Each row is a point. Any point is a mix of the corners, with weights that add up to 1. It lies inside the corners' shape when no weight is negative. Say inside or outside, and name the corners with a negative weight.

Corners:
(1): [7.5 0.7 5.1]
(2): [-1.9  2.7  3.2]
(3): [-7.3 -2.0  3.2]
(4): [-2.3 -0.2 -4.2]
Points:
[-1.3  1.2  0.5] -> inside
[3.4 0.1 4.3] -> inside
[-3.5  1.8  1.9] -> outside (1)
[ 4.2 -0.2  2.0] -> outside (2)
[4.5 2.1 2.5] -> outside (3)
[ 4.4  1.9 -0.5] -> outside (3)
[-2.3 -0.7  6.4] -> outside (4)

Corners:
(1): [-3.9 -3.0  0.4 -1.7]
(2): [ 2.1  6.7 -1.4 -5.7]
(3): [ 4.0 -4.5  1.9 -3.8]
(4): [-0.5  6.6  2.4 -0.1]
(5): [ 1.8 -5.1 -2.7 -1.2]
Points:
[-2.7 -1.4  0.6 -1.6] -> inside
[ 4.0  1.8  1.2 -3.4] -> outside (1)
[ 2.6 -2.2 -1.6 -1.4] -> outside (1)
[ -0.6 -11.6  -2.4  -1.6] -> outside (2, 4)
[ 1.1 -1.4  2.4 -3.5] -> outside (5)
[ 2.3 -1.4  1.3 -2.7] -> inside

Corners:
(1): [ 0.9  1.8 -0.1 -4.0  3.2  0.5  0.5  2.9]
(2): [-1.0 -6.2  3.8 -3.8 -7.7 -2.6 -3.9  8.6]
(3): [-0.4 -2.9 -4.4 -2.1  1.8 -1.0 -4.9  0.7]
(4): [-7.2  0.3 -3.9  0.4  0.8  8.7  5.4 -3.3]
(5): [ 5.4 -7.4  1.0 -1.7 -1.4 -1.1  0.8  6.1]
(6): [ 1.6 -0.4 -2.9  3.1  2.9 -7.3  4.3  3.9]
(7): [-0.6  0.6  3.5  3.4 -2.9 -0.9  0.8 -3.2]
(8): [-4.8  4.9  2.8  1.4 -0.7  3.7 -0.9  8.5]
(9): [-0.9 -4.1 -0.2  0.8  4.8 -2.2  3.1  2.2]
Points:
[ 3.6 -3.6  2.3 -1.4 -0.2 -5.1  1.8  5.2] -> outside (3, 4, 8)
[-2.0  1.3  1.0 -0.8  0.2  1.6  0.1  4.8] -> inside
[-2.5 -0.5 -1.2 -1.6  1.2  3.4  4.4  3.9] -> outside (3, 7)
[-3.0  1.1  1.7  1.0 -0.8  1.3  1.5  5.6] -> outside (3)
[-1.5 -1.2  1.4 -0.9 -0.9  0.0  0.7  4.6] -> outside (3)

Corners:
(1): [-4.0 -2.9  2.1 -2.6 -6.2  1.0  3.1  0.8  3.3]
(2): [ 2.4 -3.9  1.1  0.3 -3.0 -0.8 -6.1  8.5  0.9]
(3): [-0.6 -0.9  2.5  8.2  1.8 -1.2  5.0 -1.7  7.4]
(4): [ 3.5 -6.1  6.4 -2.8  6.1  3.1  1.4 -6.4  2.4]
(5): [-2.9  8.3  0.2 -4.7  2.8  0.2 -2.0  6.7  3.1]
(6): [-6.8 -2.6  0.1  2.2  3.0 -0.6 -0.9 -0.7  3.9]
(7): [-1.4 -1.8 -0.7 -0.7  1.4 -1.6 -1.4 -3.3 -1.4]
(8): [-4.8 -1.7 -2.4 -4.2 -5.9  6.5 -8.2  0.4 -5.2]
(9): [-3.1 -5.6  3.0  3.5  0.1  1.4  1.9 -3.6 -5.8]
(10): [ 0.8 -0.7  7.1  1.2 -0.4 -2.2 -4.6  0.3  0.3]
Points:
[ 2.9 -3.3  2.6 -3.5  2.6  2.1  0.1 -2.3  3.1] -> outside (6, 9, 10)
[ 0.4 -7.8  2.7  2.8  1.4  0.5  2.4 -2.7  1.1] -> outside (5, 8, 10)
[ 0.6 -0.5 -0.8 -2.3 -1.7  1.2 -3.4  3.5  2.0] -> outside (6, 9, 10)
[-1.9 -0.7  0.4 -1.3  0.4  0.5 -2.0 -0.7 -0.3] -> inside
[-4.0 -1.9  1.2  0.2  1.2  0.4 -0.6 -0.2  2.6] -> inside

Corners:
(1): [-5.0 -4.5 -4.2  4.3  4.4  1.8 -2.9 -2.2  0.9  5.1  5.3]
(2): [ 2.3 -2.1  1.5  1.6 -0.1  5.8 -7.2 -0.5 -6.0 -6.1 -2.7]
(3): [-3.0  4.9 -3.9  1.0  2.9 -1.9 -6.0 -3.1 -7.5  1.2 -3.1]
(4): [ 3.5 -0.7 -4.0  4.1  3.1 -4.3  1.5 -1.3  2.2 -4.0  4.6]
(5): [ 5.4 -0.5  4.3  4.8 -4.5  3.6  2.1  2.1 -8.6  3.9 -2.7]
(6): [-4.8 -2.8 -5.8 -3.8  0.5 -1.4  0.1  3.8  3.5 -6.0 -2.7]
(7): [-2.4  4.5  4.5  1.2 -2.3  4.1  2.4 -0.3 -3.6  0.1  2.8]
(8): [-2.8  3.2  2.1 -6.9  4.0 -5.8  0.4 -4.3 -2.9  4.3 -2.9]
(9): [-1.6  3.7 -2.3  3.8  1.2  3.3 -5.4  2.5  4.5  2.1  2.1]
(10): [ 6.8 -2.7 -5.8  5.9 -0.7  4.8  1.2 -0.3 -1.5 -4.0 -4.6]
(11): [-2.5  0.2 -2.4 -5.0 -5.2  4.4 -3.4  2.4  4.6 -2.6  6.8]
(12): [ 1.0  4.8  4.3 -5.2  0.5  1.6  4.2  7.5  0.2  1.3  7.6]
Points:
[ 0.3  2.2 -0.3  0.4  0.6  2.0 -0.7  2.4  0.4  0.7  2.0] -> inside
[ 0.4  2.3  0.7 -1.9  0.0  0.2  0.3  0.7 -1.7 -1.3 -0.1] -> outside (1)
[-1.7  1.8 -3.3 -0.9  4.0 -3.4 -1.2 -0.6 -0.4 -3.0 -1.8] -> outside (1, 5, 11)
[ 0.0 -0.5 -0.8  1.6  1.0  1.7 -2.3  0.0 -2.9 -1.2 -0.9] -> outside (11)
[-1.7  0.4 -0.7 -2.3  2.0  0.1 -0.9 -0.6  1.8 -0.9  2.6] -> outside (3, 5)

Corners:
(1): [ 0.4 -1.6  1.2  0.4  2.6  3.5 -0.7  4.4 -0.4 -3.8  3.7  1.1  0.5  2.6]
(2): [-0.4 -0.6 10.5 -1.1  3.9 -2.0  0.4 -0.6 -1.1  0.6  1.7 -7.4  0.6  5.1]
(3): [-2.2  3.1  1.3  2.3 -3.8 -1.9 -0.7 -6.3 -2.2  1.5  0.0  0.3 -2.6  3.8]
(4): [-0.1  1.7  3.7 -1.4  3.3  2.7  0.2  1.0  4.0  3.0  4.2 -3.1  2.6  1.8]
(5): [ 3.9 -1.4 -4.3 -1.1  5.5  3.0 -1.6  3.9  0.3 -4.7 -3.7  1.3  3.3  0.8]
(6): [ 2.9 -5.6  2.9 -1.9 -1.4 -8.0  1.9 -5.0  3.3  0.1  3.2  4.8  0.7  0.4]
(7): [  0.4   6.8 -10.6  -0.1  -1.4  -0.1  -2.1   3.1  -1.0  -5.3  -2.9   1.0
   5.2   3.4]
(8): [ 1.0  1.1  2.4 -1.8  0.8  3.8  1.8 -4.8  1.4 -2.0  4.9 -6.4 -1.9 -3.6]
(9): [ 0.1  3.7 -2.6 -4.9  8.1  0.4  4.0  2.6 -4.7  6.8  0.9  5.7  4.1  4.2]
(10): [ 1.2  1.3  4.6  3.2  1.9 -4.2  3.8 -2.7  1.7  0.7  3.9 -5.5 -2.4  3.9]
(11): [-0.9  2.8  0.7  3.8  2.4 -2.7 -0.2  0.9 -0.8 -1.6  2.6 -3.7 -3.8 -3.7]
(12): [ 4.4  2.0 -7.6 -3.1  3.6 -0.7 -0.7 -1.0 -4.5 -3.3 -0.7 13.9 10.8  1.9]
(13): [-5.1 -0.2  5.4 -3.9  4.8 -0.9  7.6 -5.6  2.0  4.0  2.5  2.0  5.1  4.1]
(14): [-0.2  0.1 -3.4  0.4  3.8 -1.9 -4.5 -1.4 -0.9 -6.8 -0.4 -2.0 -1.8  2.3]
(15): [ -5.7   0.7 -11.0   6.2   1.6  -0.7  -5.9   1.4  -7.2  -2.3  -2.0  -0.1
   4.7   3.0]
Points:
[-0.3  1.6 -3.4  0.6  2.0 -1.1 -0.1 -0.3 -1.8 -1.8  0.4  1.6  1.3  1.9] -> outside (2, 4)
[ 0.0  1.1 -1.2  0.4  2.4  0.4 -1.1 -0.8 -1.2 -2.6  1.1 -0.6  2.3  1.6] -> outside (6, 9)
[-0.7  0.6  1.0  0.4  2.5 -0.6 -0.5 -0.7 -1.3 -1.2  1.4 -2.5  1.0  1.9] -> inside
[ 1.0  0.7  2.4 -1.5  3.1 -0.7  1.2 -0.9  0.6 -0.2  1.9 -0.7  0.7  1.7] -> outside (15)
